Rows are points. To make a cloud, some directions were put in groups of two or more. Within a group, all points are equally far from the middle, so they leave a hole (a ring in 2 directions, a hollow ball in 3). The other directions are filled evenly. Then the cloud was stretched, turned, moved and blurred a little. Count the holes, and give their numbers of directions, smallest first.

Cloud (22 x 3)
[[ 2.9 -1.9  6.0]
 [ 1.9 -0.3  7.2]
 [ 2.9  3.3  4.8]
 [ 3.5  3.4  4.3]
 [-1.0  3.6  6.0]
 [-3.8 -5.7  3.4]
 [ 4.6 -1.3 -2.6]
 [-3.4  3.6  5.5]
 [ 2.3 -2.5 -1.3]
 [ 2.7 -3.9  2.1]
 [ 1.7  6.1  2.6]
 [-1.0  5.8 -1.7]
 [-3.5  3.9  1.5]
 [-0.2 -6.1  4.7]
 [ 3.2 -3.0  0.0]
 [ 2.4  7.3  1.0]
 [ 2.4 -3.8  1.3]
 [ 3.7 -2.2  4.7]
 [-2.2 -1.7 -0.5]
 [-6.5 -2.9  3.3]
 [ 6.6 -0.7 -0.6]
 [-1.3 -0.2 -2.0]]
Holes: 1 (2)

Cloud (49 x 6)
[[-0.4  2.2  0.2 -4.3 -4.7  2.9]
 [ 3.0  0.6  1.7 -0.2  8.5  3.1]
 [-1.1 -2.1 -4.8 -0.2  5.9  1.6]
 [-1.9 -1.3  3.2  0.2 -0.1 10.2]
 [ 4.0  1.8 -5.4  1.2  1.3 -5.9]
 [-0.2 -1.4  2.7  5.4  4.9 -1.2]
 [-1.4  2.5 -2.4  1.4 -7.7 -0.4]
 [-3.2  4.1  0.1  4.0 -5.3  0.7]
 [-5.3  5.3  5.4  1.3  2.3 -2.2]
 [ 1.8 -5.4  4.1 -0.1  0.5 -2.9]
 [ 3.0  0.7  4.9  1.0  5.2 -0.5]
 [ 3.5  0.0  5.1 -1.3 -1.7 -2.4]
 [ 0.0 -3.9 -4.1  2.0 -1.9  4.2]
 [-0.6  3.2  1.7  0.4  1.6 -8.6]
 [ 6.2  0.4 -1.0 -2.4 -0.7  1.4]
 [ 3.4 -0.1  0.2  3.9 -0.7 -4.7]
 [-2.7  3.3  5.5  3.6 -7.4  1.3]
 [ 0.5  1.3  2.0  0.7 -4.3 -6.7]
 [-3.9 -1.7  0.4 -3.8 -0.9  4.4]
 [-2.3 -0.7 -3.7 -4.0 -6.5  0.6]
 [ 3.6  2.8 -1.5  4.7  0.5 -4.0]
 [ 5.3 -2.9 -3.3  4.2 -5.4  1.1]
 [ 0.8 -3.1  4.9  1.4  3.6  0.1]
 [ 5.7  0.3  5.7  2.4 -1.1  8.2]
 [ 3.3  2.3  3.7 -3.2 -2.1  0.6]
 [-5.2  3.8 -3.3  3.2  3.4  2.3]
 [ 3.8 -6.5 -1.2 -3.1 -2.1  3.0]
 [-4.7  0.6  0.6 -5.3  2.1  1.0]
 [ 8.1  1.1  1.2  2.3 -4.4 10.0]
 [-6.0  2.4  4.3 -4.3  4.2 -3.2]
 [-2.0 -6.5  2.3  2.1 -0.1 -3.0]
 [ 4.0  5.1  4.8 -0.2  0.5  3.7]
 [-2.1  4.0  7.6  0.1 -4.7  4.5]
 [ 5.5  0.9  1.1 -3.4 -6.2  2.6]
 [ 3.9 -1.6  2.0 -2.6  4.6 -0.4]
 [ 4.7  1.6  0.1  7.4 -2.3  1.3]
 [-2.7 -2.0 -3.3  3.8  7.1 -4.0]
 [ 3.0  0.8  4.3 -3.1  0.0 -3.2]
 [ 6.4 -0.4 -4.2  2.4 -2.9  1.6]
 [-3.6  5.8  4.5  1.7  2.1 -3.8]
 [ 7.1  0.0  3.0  0.8 -3.5  7.9]
 [-1.5  1.0 -4.2 -3.7 -5.1 -1.4]
 [-2.5  4.6  5.6 -2.0  0.1  2.2]
 [ 5.6 -1.4 -3.0  0.3  0.5  3.7]
 [-6.3 -1.2 -1.9  1.2 -1.7 -3.3]
 [ 4.0  3.1 -1.9 -4.1  3.1 -2.2]
 [-1.4 -4.8 -0.6 -3.1  1.3  4.2]
 [-4.2  1.6 -4.6 -3.7  1.0 -1.8]
 [-3.8  1.9 -3.4 -0.3 -2.7 -6.2]]
Holes: 2 (2, 2)

Cloud (81 x 8)
[[ -5.5  -0.4   5.0  -4.4  -5.8   1.8  -0.7   2.6]
 [  3.9  -2.7   6.0   3.3  -0.5  -0.8  -3.0   0.9]
 [ -4.6   4.1   2.1  -1.7   3.7   3.1   2.2  -0.9]
 [ -5.1  -2.7  -0.2   2.0   2.5  -3.2   5.9  -2.0]
 [ -0.5   3.4   5.6  -1.5  -4.0  -0.7   8.9  -1.8]
 [  1.3   0.6  -0.3   0.2   4.2  -3.7   2.7   7.7]
 [  3.2   1.7  -5.7  -3.1  -3.0  -1.8   7.5   1.8]
 [ -2.7  -2.2   5.6  -3.2  -4.4  -4.4   3.1   1.2]
 [  1.3  -2.0   6.2  -1.1   3.9  -0.7  -3.0  -6.1]
 [ -4.1   0.5   6.6   3.3  -2.9   0.4   0.2  -0.6]
 [ -1.6  -4.8   0.9   7.4   4.6   1.9   1.0   1.8]
 [ -1.8   0.0   4.3   2.3  -4.1   5.7   0.8   3.9]
 [  1.1   1.7   1.0   7.0   1.4  -3.5  -1.0   2.0]
 [ -3.4   2.1  -3.4  -0.8   1.6  -0.2   5.0  -4.0]
 [  2.1   3.4  -2.0  -1.7   0.8   1.6  -6.9   1.1]
 [  0.8   2.5  -4.2  -1.2   5.7  -5.4   0.2  -1.9]
 [  0.4  -1.0   6.4  -3.3  -3.4  -4.0  -2.8  -4.6]
 [ -0.8  -0.1  -1.0   3.2  -1.4   4.7   9.2   0.4]
 [ -4.4   3.6   2.0   1.2  -2.6  -0.6  -3.5  -2.7]
 [  3.2  -1.1   2.4  -1.3  -0.6  -1.3  -4.0  -7.9]
 [  2.8  -0.6  -0.9  -0.1  -0.5 -10.7  -0.8  -3.2]
 [ -1.1   2.1  -6.7   0.0  -6.0  -0.1  -1.5   3.3]
 [ -2.0   6.3   1.3  -5.9  -4.1  -3.8   5.9  -2.1]
 [ -0.2  -3.0  -3.7   1.4   1.4   3.8   7.4   5.5]
 [  4.5   2.9   1.6  -1.6   0.9  -3.7   2.0  -6.8]
 [  1.7  -1.0  -5.4   1.3  -0.3  -5.0   6.6  -3.4]
 [ -0.8  -0.4  -5.0  -1.5   3.3   0.0   0.7  -4.4]
 [ -0.4  -0.4   0.8  -4.6  -5.8   1.4   5.5  -6.9]
 [  1.3   0.5  -5.2  -2.5  -0.9   4.6  -1.8  -2.1]
 [  4.5  -5.7   0.4   3.8   4.7  -4.3  -0.7  -3.8]
 [ -5.6   2.2  -1.5  -4.8  -2.6   5.2   4.7   5.3]
 [  3.2   0.9   3.7  -3.7  -2.2   4.7  -3.2  -4.4]
 [  0.7   7.8   2.4  -0.8  -6.3  -3.4   3.2  -1.3]
 [  4.7  -2.0   4.4   2.1  -3.3   0.7  -2.9  -4.9]
 [ -1.5   5.4  -3.9   2.3  -0.4  -0.2   2.2   5.1]
 [  1.1  -1.7   0.3  -5.8   4.9   0.0   3.4   3.9]
 [  4.5   0.7  -1.0  -1.8  -5.6   0.3   5.5  -5.6]
 [  4.0  -4.6   0.6  -2.9  -1.6  -5.3   1.2   4.3]
 [ -0.3  -3.2   5.4   0.0  -7.1   5.3   0.3  -0.7]
 [ -4.9  -2.6   1.9  -2.0  -2.3   4.7  -1.6   7.4]
 [  1.9   3.2   3.4  -5.0  -7.5   0.0   5.0  -4.8]
 [  0.7   3.6  -3.2  -0.3  -5.3  -1.6  -1.5   6.2]
 [  4.0  -2.0  -1.7  -5.6  -0.5  -3.3  -6.0   4.3]
 [ -4.7   1.0  -0.2  -3.2   1.4   6.3   0.9  -1.9]
 [  4.5  -3.7   5.7  -2.9   1.5  -0.9   0.5   2.1]
 [ -0.5  -6.5  -6.5  -5.8  -1.3  -2.0   1.7   0.7]
 [  1.9  -0.2  -3.4  -5.8   0.8   0.2  -5.9  -2.4]
 [  1.3  -4.2  -4.6   0.9  -0.1  -6.8   5.8  -1.7]
 [  0.4   4.0   2.6   4.7   3.6   0.5   3.8  -0.3]
 [ -4.4  -3.7   2.0   1.3   5.6  -1.0   3.5  -2.5]
 [  4.4   2.5  -4.0  -3.7  -3.5  -7.7  -4.2  -0.1]
 [  2.2  -0.9   3.7   0.8   1.6  -3.7   4.5   5.4]
 [  6.3   0.0   0.6  -2.6   3.2   2.0   0.6   0.5]
 [  3.2   0.3   1.6  -3.9   3.8   5.0   0.9  -0.6]
 [  4.5   0.7   1.8  -1.8  -2.6  -2.3   3.7  -7.7]
 [ -3.1   2.5  -4.8  -1.6   0.2   4.2   1.0  -1.4]
 [ -1.1   9.4   0.9  -1.0  -2.8  -3.4   1.3   1.3]
 [  2.4  -4.6  -6.1   1.5  -6.1  -0.6  -1.8  -0.6]
 [ -6.9   2.3   2.8   1.9  -0.8  -0.5   1.6  -1.9]
 [  4.0  -3.0   2.4   1.7   0.7  -5.7   3.7   3.0]
 [ -1.4   0.0  -2.6  -3.9   3.3   2.7  -2.7  -3.3]
 [ -1.6  -1.8   0.2  -6.2  -1.4  -7.7   2.5   0.9]
 [  2.2  -4.9  -6.5   3.0   6.1  -1.5   0.1   1.5]
 [ -2.0  -3.1  -5.1  -3.4   6.3  -2.6   0.1   1.0]
 [  1.2  -1.4  -2.9   2.0   2.8   6.8   1.0   3.5]
 [ -0.9  -2.6   1.3  -3.5   6.5   1.3   3.2   5.1]
 [ -2.8  -2.4  -0.3   4.7   0.1  -5.1  -0.4   5.7]
 [  1.6  -8.5  -3.5  -0.7  -3.0  -2.4   0.1  -3.7]
 [ -4.6   3.1  -5.4  -4.1   0.7  -2.9   4.8   1.3]
 [  2.3  -4.5   0.2   0.0   2.0  -9.5   0.0  -0.3]
 [ -0.1  -8.2   2.0  -0.3   6.4  -1.4  -2.4  -1.6]
 [ -3.8   2.6  -0.4   0.9   0.3   5.2   2.2  -3.1]
 [ -1.9  -0.2   8.2  -2.5  -1.3  -3.9   0.9   1.5]
 [  1.6   3.5   1.4   0.6  -0.8   0.2  -6.3  -4.1]
 [ -1.4   2.2  -7.3  -0.9  -6.4  -2.0   5.4  -1.2]
 [  2.2   3.6   0.1   0.6   1.2  -9.2   1.9  -4.6]
 [ -3.2  -1.1  -6.0  -2.6  -4.9   1.5  -0.5   7.8]
 [  3.1  -5.7   3.3  -2.2   0.3   7.7   2.6  -1.2]
 [  2.0  -4.4   3.5   2.0  -6.6  -1.9  -0.1  -1.6]
 [ -1.2  -0.7  -2.6  -4.8  -4.8  -7.3  -3.6   4.1]
 [  0.7   1.8  -1.4  -7.3  -4.1  -7.7  -1.4  -1.9]]
Holes: 2 (4, 4)
